Rows are points. Examples show where two turns around zero, p and q, send a point. Write where each new point lands after one turn and then the other. Backwards means that the second turn is done in reverse. Each puzzle has new turns, and all numbers are rounded.
In the rows, 128 means zero.

Turn p:
[157 128 130] -> [104 137 114]
[154 112 113] -> [119 138  96]
[113 151 108] -> [133  95 131]
[ 88 122 162] -> [154 143 171]
Turn q:
[139 179  97] -> [175 137  91]
[113 107 162] -> [111 126 167]
[118  98 148] -> [100 125 153]
[114 143 108] -> [139 150 114]
[140 120 145] -> [124 109 140]
[144 121 108] -> [120 120 104]
Where do these land?
p, then q backwards: [129 142 141] -> [123 115 141]
q, then p: [126 120 174] -> [126 167 154]
p, then q backwards: [154 112  96] -> [146 128  88]
p, then q: [102 137 102] -> [101 103 120]

Turn p:
[147 112 130 117 107 133] -> [115 125 101 128 111 129]
[144 150 103 104 129  77] -> [175 106  95 125 154 137]
[153 191 162 132 121 121] -> [189 139 135 130  88 110]
[125 118 137 128 153 131] -> [122 125 144 146 130 142]
[106 119  99 162 122 127] -> [112 153 133 113 164 115]
[ 93 110 124 129  91 119] -> [102 113 119 115 145  88]
[125 110 159 143 161 158] -> [104 141 165 157 110 142]
[130 114 110 108 141 159] -> [105 120 134 111 121 161]
Turn q:
[126 137 181  97 115 121] -> [126  91 107 151 107 164]
[132 114  82 135  99 140] -> [156 162 156 102 127 127]
[ 96 143 177  92 150 127] -> [104  68 121 149 137 154]
[119 125 122 157 126 113] -> [137 127 129 124 121  96]
[141 118 115 151 139 153] -> [106 153 132 107 126 116]
[135 163 119 146 151 133] -> [103 143 140 155 136 107]
[147  96  99 119 116 109] -> [164 152 112 107 143 132]
Where do these land?
p, then q backwards: [151 143 169 125 129 123] -> [133 150 141 142  94 108]
q, then p: [121  85  91 122 109 139] -> [149  96 120 129  91 158]
q, then p backwards: [119 133 106 150 123 116] -> [113 148 141 146 120 120]
q, then p: [117 142 167 140 125 113] -> [101 141 105 129 149 109]
q, then p: [151 149 166 144 148 118] -> [119 147 128 107 169 104]
p, then q backwards: [106 119 133  94 154 186] -> [ 95 135 150 117 113 190]
q, then p: [126 129  86 139 104 142] -> [161 118 129 142  93 120]
q, then p: [140 129 152 129 155 107] -> [120 139 128 117 167 135]
q, then p: [122 123  81 110 105 108] -> [156 141 122 152  95 157]
